Rows are points. Each copy is the shape, with its points in the same order, turned, moved and blurred by noise. Some copies are also mirrored. Which?
(in the rows, 128 means zero)

Shape (6 x 2):
[[154 164]
 [ 89 115]
 [ 49 138]
 [149 183]
 [150 134]
 [123 116]]
Copy 1 (6 x 2):
[[168 155]
 [102 102]
 [120  53]
 [177 146]
 [135 154]
 [109 134]]
Copy 1 is: mirrored
Copy 2 (6 x 2):
[[131 167]
 [135  92]
 [182  76]
 [148 178]
 [114 149]
 [113 118]]
Copy 2 is: mirrored
Copy 3 (6 x 2):
[[ 83 172]
 [155 136]
 [195 167]
 [ 86 191]
 [ 97 145]
 [127 131]]
Copy 3 is: mirrored
Copy 4 (6 x 2):
[[148 182]
 [ 99 120]
 [ 53 127]
 [145 195]
 [152 147]
 [129 124]]
Copy 4 is: only turned

Shape (7 x 3):
[[ 75  96 120]
 [134  47 206]
 [150 150 121]
 [179 131 119]
 [130 147 131]
 [134 149 109]
 [147 104 185]]
Copy 1 (7 x 3):
[[109  94  90]
 [222  77  97]
 [136 163 146]
 [151 155 170]
 [132 156 124]
 [119 158 137]
 [198 134 113]]
Copy 1 is: mirrored
Copy 2 (7 x 3):
[[ 68  98  90]
 [120  45 176]
 [144 155 103]
 [172 135 107]
 [123 150 116]
 [127 153  90]
 [131 103 166]]
Copy 2 is: only turned

Shape (7 x 4):
[[116 113 100 102]
 [182 152  65  99]
 [122 164 151 133]
 [113 154 213  92]
 [121  91 166 145]
 [141  90  85 129]
 [113 136 104 196]]
Copy 1 (7 x 4):
[[102 117 102 116]
 [152 147  45 145]
 [149 151 151 121]
 [167 116 183  64]
 [133  84 164 147]
 [109 103  88 160]
 [107 153 148 196]]
Copy 1 is: only turned
Copy 2 (7 x 4):
[[ 91 118 138  75]
 [113 199 152  69]
 [148 116 112 120]
 [192  71 118  86]
 [120  82 167 137]
 [ 69 137 168 108]
 [ 91 138 119 166]]
Copy 2 is: mirrored
Copy 3 (7 x 4):
[[117  94 145 112]
 [125 115 220 133]
 [121 160 120 128]
 [158 191  99  79]
 [154 117  72 124]
 [133  73 151 141]
 [ 91 116 104 187]]
Copy 3 is: mirrored

Shape (12 x 6):
[[143 145 150 110  86 134]
 [132 143  70 139 133 135]
 [125 112 130  84 158  75]
 [124 140 134  96 105 176]
 [191 116 131 136 114 117]
 [111 140 102  97  95 133]
 [207  97 115 181 121 157]
 [140  77 112 153 141  56]
 [112 142  73 160 182  87]
 [141 103 107 158 123 128]
 [183  87  39 124 133  74]
 [157 186  90 167 180 130]]
Copy 1 (12 x 6):
[[125 133 143 113  89 162]
 [152 146  68 154 121 141]
 [130 121  97  71 130  83]
 [109 129 111 108 116 194]
 [183 102 132 122  90 140]
 [107 151  90 117  92 148]
 [203  70 118 170 102 168]
 [151  90 105 134 109  53]
 [159 152  71 161 162  78]
 [146  99 104 157 112 127]
 [197 105  40 130  73  84]
 [202 169 101 161 170 137]]
Copy 1 is: only turned
Copy 2 (12 x 6):
[[162 141 163  98 144 116]
 [105 147 104 143 168 114]
 [116  72 114  85 116  98]
 [129 130 181 103 185 121]
 [181 126 123 132 146  74]
 [103 149 148  94 150 115]
 [182 136 125 192 175  58]
 [121  96 100 151  80  65]
 [ 90 106  64 159 126 137]
 [128 129 132 161 141  87]
 [110 137  52 129 136  31]
 [143 119  66 164 177 159]]
Copy 2 is: mirrored
Copy 3 (12 x 6):
[[130 152 147 102  78 129]
 [138 140  64 118 126 110]
 [100 117 134  43 151  83]
 [107 150 104 104  84 156]
 [164 102 139 108 127 121]
 [102 151 105  94  93 106]
 [192  85 111 175 135 136]
 [120 111 137 112 175  53]
 [136 154  72  92 189  84]
 [122 114 111 138 135 107]
 [169  61  68 100 139  40]
 [182 173  82 109 183 126]]
Copy 3 is: only turned

Shape (14 x 8):
[[136 113 218  93  92 138 133 152]
 [113 132 166 121 109 187 106 121]
 [150  66  59 131 118  74 134  69]
 [150 116  70 126 155  90 105  67]
 [167 106 168  93  90 140 147 141]
 [133 109  83 170 196  70 119 101]
 [ 79 120 189 116 123 140 169 130]
 [147 153 198 142  85 152 124 150]
 [ 93 153 157  96 110 137 142 176]
 [128 123 184  80 109 169 125 160]
 [143  94 119 131 134  98 127  60]
 [136  81 163 136 129 175 104 162]
 [179 111 140 114 105 165 187 115]
 [152 116 134  85 171  95 155  82]]
Copy 1 (14 x 8):
[[ 84 101 156  82  60 165 155 131]
 [ 67 115 126  93 121 145 105 104]
 [211 160  71 100  97  71 139  74]
 [207 158  86 114 144 104 120 108]
 [107 125 110  95  50 157 146 124]
 [211 127 115 169 147  81 135  92]
 [ 76 103 142 100 115 133 187  89]
 [ 67 142 157 121  73 164 121 121]
 [ 64 117 132 115 112 127 177 158]
 [ 69  90 124  86  90 162 137 145]
 [184 143 115  98 114 119 132  74]
 [ 92  72 120 121  81 122  95 111]
 [104 130  67 120  65 173 153  80]
 [191 118  97 101 127 153 178 109]]
Copy 1 is: only turned
Copy 2 (14 x 8):
[[134 104 179 121 123 128 138 218]
 [129 141 191 148 150 173 139 164]
 [117 127 125  69  73 119 102  46]
 [125 181 129  69 109 125 130  54]
 [158 106 155 114 110 124 122 177]
 [ 71 159 108 112 131  84 133  51]
 [ 91  80 157 116 150 157 169 179]
 [149 119 161 176 108 132 155 193]
 [101 131 108 136 140 165 133 195]
 [129 132 160 122 144 150 119 212]
 [123 134 155  78  96 118 152  85]
 [127 125 185 150 161 130  90 146]
 [203  83 126 121 138 134 138 139]
 [126 137 125  53 135 101 168 115]]
Copy 2 is: only turned
Copy 3 (14 x 8):
[[133 109 151 124  48 145 102 105]
 [135 115 124 179 122 165 100  96]
 [174 117 131 142 175  22 188 100]
 [184 130 124 130 210  60 139 107]
 [162 124 131 133  61 127 139 106]
 [159  98 127 115 217  65 145 167]
 [ 94 105 178 137 107 161 138 121]
 [133 143 131 165  70 145  83 140]
 [ 87 137 111 115 104 159 129 117]
 [137 108 117 129  74 172 114  89]
 [172 112 164 148 166  69 144 104]
 [148  69  97 164 100 146 118 121]
 [186 145 146 158  89 143 178 126]
 [182 122 172  88 161 111 154 107]]
Copy 3 is: only turned
Copy 4 (14 x 8):
[[171 193 190  93  93  99 123 154]
 [183 179 129 108 108 166 132 147]
 [ 94  58 126 166  81 108 190 106]
 [119  71 100 139 135 114 174  89]
 [171 158 166 105  90  93 159 171]
 [ 61  80 110 134 164 126 148  99]
 [120 217 157  91  85 137 143 130]
 [178 202 157 127 127 116 115 177]
 [137 195 112  83  88 113 106 150]
 [182 179 149  69  93 127 128 159]
 [130 105 144 151 121 122 185  95]
 [144 143 164  90 116 165 125 189]
 [154 163 143 112 100 109 214 186]
 [127 128 138  89 133  86 194  89]]
Copy 4 is: only turned

Shape (14 x 9):
[[135 133  76  69 147 135 115 140  96]
 [160 176 123  70 118 106  93 166  96]
 [ 82 140  94 122 154 132 157 113 110]
 [120 164  84 157 141 102 242 137 162]
 [ 89 175  91 153  61 144  78 186 167]
 [123 125 171 162 113 169 122 145 110]
 [ 98 137 144 153 128 210 107 108 172]
 [101 139 104 138 153 106  92 151 110]
 [136 126 222  90 160 125 192 118 128]
 [123 175 143 148 103 113  95 135  84]
 [131  88  77  79 150 126 109 122 100]
 [121 154 108 156 155  99  89 106 101]
 [124 114 139 113  70 109 104 119 107]
 [170 163 235 159 141 110  89 126  99]]
Copy 1 (14 x 9):
[[139 161 156 168 108 115  77  85 149]
 [204 158 133 138  94 101  97 109 197]
 [ 63 184 127 146 114 117 124 113 152]
 [ 38 141  91  83 180  79 125  86 195]
 [141 139  73 135 127  71  68 230 160]
 [137 157  80 102 122 127 150 142  98]
 [104 170  78  93 119 157  80 174  90]
 [127 168 130 169 136 138 116 153 168]
 [139 153 143  34 101 148 174  83 140]
 [154 159  79 146  95 130 145 146 169]
 [122 135 169 184 105 135  98  98 128]
 [124 157  93 176 120 165 124 130 184]
 [139 105 122 135  78 113 128 146 149]
 [199 151  85  89 105 187 183 128 161]]
Copy 1 is: only turned
Copy 2 (14 x 9):
[[143 116 125  97  81  75 123  93 146]
 [109 136 140  79  96  51  89 128  93]
 [122 118 160 155  88 121 124 105 174]
 [ 78 197 140 176  47 143 148 161 193]
 [100 153  94 202 143  56 140 129  66]
 [117 133 165 125 178 129 156 148 118]
 [133 162 142 164 184 159 135  82 120]
 [118 104 123 146 131  83 103 135 151]
 [ 81 141 191  72 101 208 101 147 134]
 [117 129 181 142 141  64 104 156 107]
 [177  98 121  98  90 103 126 109 155]
 [143 123 154 148 139  81  72 146 162]
 [161 114 161 133 107 109 128 158  80]
 [104 144 200  82 190 127  61 191 109]]
Copy 2 is: only turned
